Every row gives one point. The last column is the point's height on a tilted bowl or saddle (a function of degree 2), plus a little noise. Along how many of its main directions does it bend up, bend down or stay straight?

Points (17 x 4)
|  0.000 | -0.024 | -0.038 |  0.028 |
|  0.003 | -0.062 | -0.009 |  0.055 |
| -0.026 |  0.015 |  0.003 |  0.013 |
|  0.026 | -0.039 |  0.025 |  0.011 |
| -0.012 |  0.006 | -0.019 |  0.007 |
|  0.019 |  0.055 |  0.014 |  0.010 |
| -0.029 | -0.008 |  0.011 |  0.021 |
|  0.070 | -0.018 | -0.007 |  0.056 |
|  0.020 | -0.023 | -0.017 |  0.021 |
| -0.005 |  0.036 | -0.005 | -0.004 |
|  0.031 | -0.001 |  0.057 | -0.002 |
| -0.012 | -0.004 |  0.003 |  0.011 |
| -0.003 |  0.025 | -0.010 | -0.004 |
| -0.017 |  0.013 | -0.011 |  0.006 |
|  0.024 | -0.046 | -0.056 |  0.057 |
| -0.021 | -0.021 | -0.035 |  0.037 |
|  0.018 | -0.042 |  0.030 |  0.006 |
Directions: 2 up, 1 down, 0 straight

Points (23 x 5)
|  0.034 |  0.030 |  0.004 | -0.054 | -0.055 |
| -0.022 |  0.011 |  0.020 |  0.000 | -0.002 |
|  0.008 | -0.046 |  0.039 | -0.018 |  0.007 |
| -0.014 |  0.021 | -0.009 |  0.007 | -0.011 |
| -0.022 | -0.032 |  0.051 | -0.006 |  0.029 |
|  0.051 | -0.012 |  0.008 | -0.001 | -0.007 |
| -0.045 |  0.009 | -0.022 | -0.015 | -0.027 |
| -0.019 |  0.003 | -0.003 | -0.003 | -0.003 |
| -0.008 |  0.058 |  0.011 | -0.022 | -0.051 |
| -0.014 |  0.013 | -0.027 |  0.062 | -0.019 |
| -0.001 | -0.067 |  0.001 | -0.047 | -0.027 |
| -0.026 | -0.001 |  0.085 |  0.008 |  0.055 |
|  0.008 |  0.010 | -0.048 |  0.017 |  0.018 |
|  0.008 |  0.003 | -0.027 | -0.019 | -0.001 |
| -0.022 |  0.010 |  0.025 |  0.037 | -0.006 |
|  0.013 | -0.002 | -0.005 |  0.017 |  0.005 |
| -0.042 | -0.021 | -0.004 |  0.009 | -0.005 |
|  0.006 |  0.025 | -0.002 |  0.001 | -0.011 |
|  0.045 |  0.015 | -0.016 |  0.042 |  0.000 |
|  0.010 |  0.014 | -0.032 |  0.005 |  0.006 |
| -0.018 |  0.081 | -0.031 |  0.002 | -0.075 |
|  0.035 |  0.003 |  0.018 |  0.020 | -0.006 |
|  0.025 | -0.015 | -0.005 | -0.011 |  0.002 |
Directions: 1 up, 3 down, 0 straight
